Each point is reached from the start by the listed moves, each made once or not at all, plus a little noise. Is the number of moves made odd or even? Then give how often each move was made.

Moves:
(1): [-25 -20 -33]
(2): [-60  -8 -21]
(3): [35 35  6]
Start: [-21  10   8]
Points:
[-21  10   8] -> even (0, 0, 0)
[-46 -11 -25] -> odd (1, 0, 0)
[-46  37  -8] -> even (0, 1, 1)

Moves:
(1): [-33  -1   0  29  25 -17 -29  17]
(2): [ -8  -3  43  49 -25 -23 -54  -3]
(3): [ 40  17   7  35  -2  -3 -24 -18]
(4): [-12  -1 -18 -17  13 -20  -2   1]
(5): [-24 -24 -23  -8  12   0 -17   7]
(6): [-47  -2 -22 -10  19  -1  -1 -18]
(7): [ 20   5   5 -11  21   4  -9 -12]
(8): [-25 -26 -11  -3  14  -9   9  -2]
Start: [  1  -8  14  -5 -14  -2  16   8]
Points:
[-18   7 -16   4  16 -28 -10 -27] -> odd (0, 0, 1, 1, 0, 1, 0, 0)
[-81  -8  21  35  37 -59 -78  -9] -> odd (1, 1, 0, 1, 0, 1, 1, 0)
[-36 -27  -3   8  44 -13 -39  20] -> odd (1, 0, 0, 0, 1, 0, 1, 0)
[-39 -21  31  67  -8 -39 -54 -33] -> even (0, 1, 1, 0, 0, 1, 0, 1)
[-85 -13  36  61   7 -43 -67   5] -> odd (1, 1, 0, 0, 0, 1, 0, 0)

Moves:
(1): [  2 -14  10   7  -8   1  -6 -15 -17   2 -28  -2  17  -2  14]
(2): [ 26  13  -4 -18 -13  14   9  16   6   8   8  17  -5  10  -8]
(3): [  4  33  -9  27   7  30 -28 -12  10  -7 -16 -13   0 -19  16]
(4): [ 31  -7 -36  -1   5   3  14   1   7  46   2   4   0  44  34]
(5): [ 18  -7  15  11  18 -23  -7  -3 -14 -14   7 -17  12  18 -13]
(6): [ -6   0  -5 -10  12  23  -6 -10  21   1 -15 -16  -1  -1  -9]
(7): [ 20   5  11  31 -13   2  19 -13  14 -16 -37  -7  22   6   2]
(8): [ -1 -11   5   1   8  14 -11   5  10  16  -1  -5  -4  15  12]
(9): [ 13   6   1 -18 -15 -27   5  -8  21  -7  -8  -8  10  -4 -14]
(10): [ -7  20  -6  -5   8  -4   6   4  15  -8  18 -22  18  -2  -7]
(11): [-16  -3  22   0  -7   7  -7 -21 -12  -9   1  30  -9   7   2]
(12): [  6 -12  11 -18  35  -4  -9  -3   6  27  15   1  -9   9   2]
Start: [  8   8 -11   9   5  -3   1 -10  -5  -7  21  -8 -11  18  16]
Points:
[ 49  16  28  25   4  22   6 -41  11 -39 -15  -4   4  59  -8] -> odd (0, 1, 0, 0, 1, 1, 1, 0, 0, 0, 1, 0)
[107   9 -20   7   5  -3  21 -30  56  16 -34 -63  59 102  29] -> odd (1, 1, 0, 1, 1, 1, 1, 1, 1, 1, 0, 0)
[ 81  55   0  34  -2  17  -6 -42  52 -41 -44 -52  26  29 -11] -> even (0, 1, 1, 0, 1, 1, 1, 0, 1, 0, 0, 0)
[ 90  31 -37   4 -35 -17  44 -24  44  18 -23 -23  44  65  34] -> even (1, 1, 0, 1, 0, 0, 1, 0, 1, 1, 0, 0)
[ 68   7  38  -8  19  -9   3 -52  38 -20  -5 -11   8  63 -25] -> odd (0, 1, 0, 0, 1, 1, 1, 0, 1, 0, 1, 1)
[ 18   8  41  57   5 -21   4 -55 -21 -49 -19 -26  45  43  18] -> odd (1, 0, 0, 0, 1, 0, 1, 0, 0, 1, 1, 0)
[100  30  10  26  28   8 -17 -60  37  31 -14 -31  39 100  57] -> odd (1, 1, 1, 1, 1, 0, 1, 1, 1, 1, 1, 1)
[101  20 -19  55  23  60 -10 -38  26  28 -58 -50  27  92  64] -> even (1, 1, 1, 1, 1, 1, 1, 1, 0, 0, 0, 0)

Moves:
(1): [ -4  26   3 -10  21   4  17   6 -14 -11  12  11 -26  -6  -5  27 -23   1
 -10   5  27]
(2): [-11  -1  -4  34   8  17  26   6  -7  17  -6 -31  22  -5  -4   4   1  -9
  28 -13   2]
(3): [-17  -3 -19  11   4   0   1  -2 -13  12 -13  -6   2  -1  17  -8   8  -1
  35   8  -9]
(4): [-22 -21  -9 -14 -12 -13  -5  12   0 -12   4 -19   8   4 -13 -11 -18  17
 -20 -17 -18]
(5): [-26  -1  17   6  14   3   4 -22 -12  -5 -10  16  -7  12   3  15 -30 -21
  11   1   0]
(6): [-10  19  -1   0  11  -2 -17  -3  -5 -14   8  13  -2  -9  -4  11   1   2
 -11  -7  -7]
(7): [  4  27   6   3  -3   0  -3  -1 -15  -2  -3   5 -10   8  -3  16   3  -5
   1   6  -9]
(8): [ -2  -3  26  -2   5 -15 -14  19 -21  -4   0  -2  -6  18   2  -1  11  -1
  -9   1  22]
(9): [  7   0   6  -5  -9 -24  -8  -1   4   1   6   1 -19  -2 -22  20 -16  20
  17  -5  17]
(10): [ -6 -22 -20   8   0 -29  -4   9   8   7  17  14  24  24 -24 -17  14  13
   4 -17  13]
(11): [ -9 -10  16   0  24   5  -7   7  13  -8 -10 -12 -16 -10   4  14   9   0
  -1  -6 -27]
(12): [ 14   3  15   6  11 -24   5  -7 -19  18 -12   4  -2   5 -17   3 -24  -6
   0  14 -28]
(13): [  6  -3   5  13   0   0  -7   5  17  -4 -16  13   6   2  -3  -2   5   4
  -5   1  -6]
(14): [ 12  -1   6  26  17  -6  42   4 -20  -3   4  11   6  -4  -2   3  -2   4
  39 -10  -4]
(15): [  6 -10 -14   1  -8  12   4  22  -5  -5 -37 -20   4 -13 -27  -9  15 -16
  21  17   2]
(16): [ -4  -9 -12  12  -9  -4   9 -17 -23   5 -11  14 -18 -15  -5  -8  18  26
 -13  -2 -14]
(17): [  8  30   3   2  12 -10  -3 -20 -17   2   1 -11  -2  20  -2  -5  -7 -13
  20 -22 -12]
(18): [  0   0 -18  11   2  -6   1 -12   5 -10  16 -11   1 -10 -10 -27  -4  -3
   2   5  -4]
(19): [ -8 -18   2 -28  22 -19 -13  -3   4 -26   5 -21  20 -10   6   0  20   6
  -4  44  -3]
(20): [  9 -16 -12  -5 -19 -16   1  -2  -1   5   2 -12  -6 -12   1   3   9   7
 -15   2   5]
Start: [  0 -22 -17  26  18   1  -2  14 -11 -29  15   1  10   6   6  -1   1  -6
 -15  -9  13]
Points:
[ -1 -76 -70  46   6 -39  20   6 -33 -43 -10 -80  14 -60 -56 -18  44  24
  22  39  16] -> odd (0, 1, 0, 0, 0, 0, 0, 0, 1, 0, 0, 0, 0, 0, 1, 1, 0, 1, 1, 1)
[ 25   8 -58  51  25 -74 -16  -1 -59 -27   6 -17  15  21 -79 -26   9 -29
   8 -10 -28] -> even (0, 0, 0, 0, 0, 1, 1, 0, 0, 1, 0, 1, 0, 0, 1, 0, 1, 1, 0, 1)
[ -9 -15 -14  70  36 -69 -14  10 -58 -31  12 -54  27  21 -45 -26 -25  -8
 -25 -44 -34] -> odd (0, 1, 0, 1, 0, 1, 0, 1, 0, 0, 0, 1, 1, 0, 0, 0, 1, 1, 0, 1)
[  7 -11   4  30  72 -59  49  12 -68 -38  15 -28 -30   4 -28  35 -53   4
  -1 -42 -46] -> odd (1, 0, 0, 1, 0, 0, 0, 0, 0, 0, 1, 1, 0, 1, 0, 0, 1, 0, 0, 1)
[-37 -40 -43 121  84 -26  40  17 -53 -24 -47 -26  39  11 -35   8  25 -35
 111 -55 -31] -> odd (0, 1, 1, 0, 1, 1, 0, 0, 0, 1, 1, 0, 1, 1, 1, 0, 1, 0, 0, 1)
[-58 -67 -40  80  39 -86  11   0 -48  -6   5 -50   5  20 -62  11 -45   5
  49 -31 -47] -> odd (0, 1, 1, 1, 1, 0, 1, 0, 1, 1, 1, 1, 0, 0, 0, 0, 0, 1, 0, 1)
[-13 -23 -19  62 109 -38  30  23 -84 -81 -34 -34 -20 -23 -19 -15  52   0
  60  33 -17] -> odd (1, 0, 1, 0, 0, 0, 0, 1, 0, 0, 1, 0, 1, 1, 1, 1, 1, 1, 1, 0)
[-42 -66 -46  69  65 -63  28  21 -48 -66 -14 -47  81  16 -62 -10  10 -11
  53 -30 -17] -> odd (0, 1, 0, 1, 1, 1, 0, 0, 0, 1, 0, 0, 1, 1, 1, 0, 1, 0, 1, 1)

Moves:
(1): [ 10 -13   2   5   2  -3 -16   0   2  13  -2  12   6   9   7 -16   6 -14
 -23 -16 -24   2  -9  12  19]
(2): [  3  -7  23 -18   8  -8   6   2  -4  17   3   1  14  -5   3  11  -7  -3
  -1  -3  -6  14  -8  -8 -10]
(3): [  8   9   5  -2  -2 -15   3   0 -12 -16  -6   7  -8   1  -4  -1   3   6
 -19  12  -3  -4  -3  -2  -2]
(4): [ -5   0  17  -4  -4  13  13  -3  -8  -5  -4   2  -6  10   4  -1  11 -12
  -4 -13   1  -1   8  -6  16]
(5): [ -4   1   4  -2  -1  -4  15   0  -2 -16  10  -2 -16 -10  15  11   3   3
 -10 -16   8   8   2   1   2]
(6): [  5  -3  10  -6  -3   5  -3  -6 -15  -8   0  12  -6   0   4  -2  -2  -2
  11  -1   4   1   6   4  -1]
(7): [-17  -4  -7   2  -2  -4  -2   1   6  -6  -2  -5 -10  12  -2  -1  14  -3
  -4  25   3  10   3  -4   7]
(8): [  5   7  25  13 -12   9   7   4  10   3  -7 -10   1 -11  14 -10  24  -8
   7  -1  17  11 -19   8   3]
(9): [ 16 -16 -19  12   7   2  10  -7  -8  -8  21   7   1  -5   9   4 -10   3
   8  10 -18  -4  -3  -3  -5]
(10): [  5   1  11   3   0   0  -9   0  -4  -8  -8   9  -4  15  -6 -10  -4 -10
   3  -9  -5   2  -5  -7   0]
(11): [ -7   6   6  -3  18  -6  11  -3  17   5   0 -20 -15   2 -12   3  -2  -2
  14   2  -6  -6 -23 -10  14]
(12): [  7  20   4   3 -19   4  -8   1   7   9   9  16   4  18  -5  15 -12 -14
  -8   3  -6 -17  -2  -3  -5]
(13): [ -3   1   5  -9  -5   0  -9   5  11 -18   8   3 -14   1   9   2 -13   2
  -8 -16 -13  -8   0 -11  19]
(14): [  8  -8  -2  -6  -5  24  14   2  15  -2   0  14  -2   1 -26  12   1   5
   6  -8 -12   6   2  -4  -5]
(15): [-11  12   8 -15 -11  -3 -14  -5   8 -13 -21   9  10 -10  10   8 -12  -4
   7   7  -3  18  -7   7  -3]
(16): [  8   3  13  -8   6   7  -6 -18   2   9   6  -5   2   6   6  17   8  -7
   8  -4   2 -12  15  -6  -7]
(17): [ -6   1   0 -11   5  -2  -4  -3   8   5  -3  -8   2   7   1   8  -2  21
   6  -6   9  -8  13   4  -5]
(18): [ -9   4  13   2 -19   8   6  -7  -5  14   5   1  -3   0   2   1  -2 -13
 -15   7 -19   8  12   6  -9]
(19): [-14   2  -2   9  -4   7   6  33  -6   8   4  -4  11  -5   2   9   8   2
 -23  -9   1   9   2  12  -6]
(20): [-15   6  -6  11  10  12   7   6  -2   5  -1   1 -12   7   0   9  -8   0
   7   8   8  -3  10   2  -9]
(21): [  1 -16   9   4   2  -1   1  11 -21   4  -6   6   7   1  -7  12  -9  -1
   2   2   9   2  -5  -6  -3]
(22): [16  5  9 17  1 -3  3 -2  0  6 -4 -1  0 -6 -3 -2  4  0 15 -3  4 -1 -7  1
  0]
(23): [ 14  -1  21  10  -2  -8  15 -19  16  -9  -7   4   4 -10 -28 -12  24  -1
 -10   3  -1 -20  15  14  -3]
(24): [ -3 -17  -5   3   2  -4  14  -7  -7  11   6   4  -2   1  -1 -10   9   3
   5   2  -8   4  -3  -8  -2]
Start: [-13  -8  -8   6 -17   9   4   4   3 -12  -6 -10   3  12  -1 -10  -6   5
  -1   7  -3  -4   3 -10  10]
Points:
[-20 -27  70  -7 -12  24  49   8 -42  17  43  23 -33  49  32  61 -24 -20
 -50 -32 -62 -18  15 -32  17] -> odd (1, 1, 1, 1, 1, 1, 0, 0, 1, 0, 1, 1, 1, 0, 0, 1, 1, 1, 1, 1, 1, 0, 0, 1)
[-58  16  35 -23 -23  56  36   2  22  -5  -7 -13 -24  10   0  65 -13   9
   7 -15 -10  17  35   6 -18] -> even (0, 0, 0, 0, 1, 1, 0, 0, 0, 0, 1, 0, 0, 1, 1, 1, 1, 1, 1, 1, 0, 0, 0, 0)
[ -7 -15  48 -10 -23 -16  21 -26 -27 -15  -2   0   0   2  29  57 -15   8
  -3  36 -15  28  15 -19 -25] -> odd (0, 1, 1, 0, 1, 0, 1, 0, 1, 0, 0, 0, 0, 0, 1, 1, 1, 1, 0, 0, 1, 1, 0, 0)
[ 35 -11 121  10 -26  27  27   0  52  10 -28  16   0  44 -50   1  15 -33
  -2 -59 -36 -29 -38 -27  48] -> odd (1, 1, 0, 1, 0, 0, 0, 1, 0, 1, 1, 1, 1, 1, 0, 0, 1, 0, 0, 0, 1, 1, 1, 0)
[ -5  -9  30   0 -30  19   0  -7  -8 -18  20  16 -27  51  -6  21 -62  -8
  13  -3 -47 -35  -4 -37  14] -> odd (0, 0, 0, 0, 0, 1, 0, 0, 1, 1, 1, 1, 1, 0, 0, 0, 1, 1, 0, 0, 1, 0, 0, 0)
[-39 -15  41  22  -8  57  79 -15  32 -18  13 -17 -44  41 -36  38  38  -8
 -15  -7 -33 -18  54 -11   1] -> odd (0, 0, 0, 1, 1, 0, 1, 0, 1, 1, 1, 0, 0, 1, 0, 1, 1, 1, 1, 1, 0, 0, 1, 0)
[ 35   4  88  13 -45  34  69 -18   0  -7  20  30   3  30 -31  52  20 -12
 -45 -32 -47 -24  43 -12 -29] -> even (0, 1, 1, 1, 1, 0, 0, 0, 1, 1, 0, 1, 0, 1, 0, 1, 1, 1, 1, 0, 0, 1, 1, 0)
[  6  15  93  18 -59  55  36  14  -7  20   7  38 -16  35  -6  32   3 -34
 -12 -17 -37   7   2 -25 -24] -> even (0, 1, 1, 0, 0, 1, 0, 1, 0, 1, 0, 1, 1, 1, 0, 1, 0, 1, 1, 1, 0, 1, 0, 1)
[  1  -5  41  75 -25   0  78  10 -23  -8  17  16 -30  21 -40  19  -1 -17
 -31  17 -37 -25  -9 -14 -19] -> odd (0, 0, 1, 0, 1, 0, 0, 0, 1, 1, 1, 1, 0, 0, 0, 0, 0, 1, 1, 1, 1, 1, 1, 1)
[ 13  -9 104  26 -27  -1  48 -39  -2   8  -6  31  -9  21   3  19   7 -56
 -24  12 -57   0 -29 -15  -9] -> even (1, 1, 1, 0, 1, 0, 0, 1, 1, 1, 1, 1, 0, 0, 1, 1, 0, 1, 0, 1, 1, 0, 1, 1)

Moves:
(1): [-22 -26 -10  -1 -11   3  -7  18 -14   0 -16 -18  24 -11   5   2  -7   4
  -2 -13   3  42  -3  15 -11 -15  22]
(2): [ -6 -11 -14  25  -3   2  17 -15 -14  21   0   2   2 -23  -3   3  -6 -17
  -1  10  -9  -2 -20  11  -6  -4  -9]
(3): [  8  -4   2  14 -22   5   9  13  17   0  -3 -21  -2   3  11  -7  18   7
 -18   3  -1 -10   7   2  -5  -6  39]
(4): [-15   7  13  14  -1  -2 -32   1 -28  24 -30 -22  -1   3  -3 -15   5  -8
  15 -21  17 -10   9   4   1  25 -17]
(5): [-22  -5  19 -22  -6  14   4  26  11 -21 -22   4  15  -3   9  20 -12 -32
  26   3  -9   5 -10  -8  22  24  15]
(6): [  1  -2   7  -5  -1 -14 -10  -9   1  -2   1 -12   2   3  -7  18  16 -24
  -5   7  -6   7   0  -8 -14 -16  10]
(7): [ 17  13  -4 -12 -10   8  15  10 -12  11  -1 -17   8 -46  10  15   1 -15
  15  -2  -1   0  19  14   9   0  11]
(8): [  6   5 -25  -3  -2 -13  -3  10   3 -20  14   7   4  20   0  20  10  -8
  -3 -23  -7  31  12 -21   1 -11 -11]
(9): [  7  -4 -12  -7  13  -4  10 -10  13   4 -10  16 -12 -12   4   3  -8  -9
  -3  -2   5  -2  -9 -11 -11   5 -13]
(10): [  4   2   0 -12   5  10  38   4  10   7  11  30  -3 -34  -3  -1  -2  10
 -19  24   8   8  -2   6  -3  -1 -33]
(11): [-12 -33   1  17  -9  15  -7  -6  28  11  16  20   3  -7 -18  -2 -13  -8
 -10  13 -26  -4 -20 -27   2 -12  16]
(12): [-14  10  37 -48  21   7  -3 -16  -3  -7 -21  34  11   3   7  -2  -4 -15
  18  12  -7 -25  -6   1   5 -11 -23]
(13): [ 11  13 -27  10   8  -4   3  14 -19   8   2 -12  10  -4   2   0  10   4
  -1  -4   3  16  11   3 -15   1   8]
(14): [ -5  13   6  -6   4  -8   9   2   4   0  -4 -12   2  14  -8  -7   3  21
  -7 -10  -6  -1  12  -1  15  13 -10]
(15): [ 21 -15 -26 -25 -14 -10  14   6  27   7   9   2  11   5  14 -13  -8 -24
 -18  10  -9   5 -21 -11  -4   9  19]
(16): [ 20 -16   6   8   1  -9   1   0  -2 -10 -10  -2  -8 -16  -9  21  19 -18
  12  20   4  -4   6   7 -23 -27   0]
(17): [ 17   0   6   2  12   0  14   2   1   7   2   3  -6 -15  -1  12   9  -3
 -10   0   6  -9   0   4   8   6  -4]
(18): [ -5  -9  -9  24   4   7   9   0   6   0   0  -9  -3   2  -9 -14  -2   0
   2   7   3  13 -16  -4  -8 -14 -13]
(19): [ 17   2 -27 -16  11  16 -17 -10  -3 -14  15  -7  21 -15  16   5 -50 -18
 -17 -38 -24   3  17 -20   8  26 -17]
(20): [ 26   3 -12  32   1  -6  13  -7  25   2  23 -15   6  18  11  12  -4 -11
 -15  12  -8  24  -1  -7  12  -6 -21]
(21): [  9  -1   4  -3   2  24 -14  -3 -31   6   2  25  -7 -22 -18  -4 -21  -1
   8 -23   1 -16  12   7 -49 -21  13]
(22): [ -1   8 -11  -5  -4  -6 -16 -10  -5 -18 -11   9  15  12  -1   5 -13  -4
  16  11   5  13 -26   3   3  -8  -7]
(23): [ -3  18  27   8   3 -14  -3 -32   8   4   8 -14  -5   2 -18  -9  34  -3
  -8  11 -27   0  15  17  -1  -6  -5]
(24): [ 14  16   5  -5   6  -6  12 -14  -6 -21  12   4  13   9   7  10  10  40
   5  -3  14  11  -2   1  17   8 -14]
Start: [ -4  16  15   5  -3 -11 -37  10   2  -6   6   4  16  -4 -16   1   6 -18
 -15   7  13  -3 -14  -9 -29  16 -13]
Points:
[ 12  -9  38 -16   1  29 -15  20  15 -42  14  30  84 -54 -24  84 -13 -90
  14  -1 -25  74 -25 -38 -34 -54 -16] -> even (1, 0, 0, 0, 1, 1, 1, 1, 0, 0, 1, 1, 0, 0, 0, 0, 1, 1, 0, 1, 1, 0, 0, 1)
[ 28  42 -12 -37 -10 -19  -1  41  -5 -22 -33   1  70 -38 -15  20  36 -20
 -35 -28  19  79  -6   4 -52  38 -12] -> odd (1, 0, 1, 1, 1, 0, 0, 1, 1, 1, 0, 0, 1, 1, 1, 0, 1, 0, 0, 0, 1, 1, 1, 1)
[  62   -2   -9  -59   34    2  -43  -51   61  -10   27   70   65  -21
  -15   22  -89 -112  -58    1  -58   -7  -54  -77  -50   -1  -52] -> odd (0, 0, 0, 0, 0, 1, 0, 0, 1, 0, 1, 1, 0, 1, 1, 0, 1, 0, 1, 1, 1, 1, 0, 0)
[  59  -15  -76  -14  -43    7  -36   19   38   10   26  -11   87  -72
   -1   34  -67 -102  -78  -45  -34   88   -4  -59  -73   -6   -8] -> odd (1, 0, 1, 1, 0, 1, 1, 1, 1, 1, 1, 0, 0, 1, 1, 0, 0, 0, 1, 1, 1, 1, 0, 0)
[ 39  35 -41 -22  16 -26 -19 -52  -2 -24  24 -11 121  -9  24  12 -31 -60
 -39  12 -42  86 -53   5 -20  11 -64] -> even (1, 1, 0, 0, 0, 0, 0, 0, 0, 0, 0, 1, 1, 0, 1, 0, 0, 0, 1, 1, 0, 1, 1, 1)
[  50    4  -51  -31  -20   32   75   19   56  -10   17    7   67 -119
   42   22  -53  -69  -41   19  -10   23  -48  -29   -6   60  -31] -> even (0, 1, 1, 0, 1, 0, 1, 0, 1, 1, 0, 0, 0, 0, 1, 0, 0, 1, 1, 0, 0, 0, 0, 1)
[ 69  55  -6 -13  23 -21 -24 -18   9 -65   9 -21  84  19  17  36  -4 -13
 -19  12  -6  25   4 -18 -13  10 -56] -> odd (0, 0, 1, 0, 0, 0, 0, 0, 0, 0, 0, 1, 1, 1, 0, 1, 0, 0, 1, 1, 0, 1, 0, 1)
[ -6  35  65 -19  21  26  14 -22   3 -17  11  47  54 -69 -61  41  19 -59
  23   0 -55  -5 -19 -15 -12  -8 -46] -> even (0, 1, 0, 0, 1, 0, 1, 1, 0, 0, 1, 1, 0, 1, 0, 0, 1, 1, 0, 0, 1, 0, 1, 1)
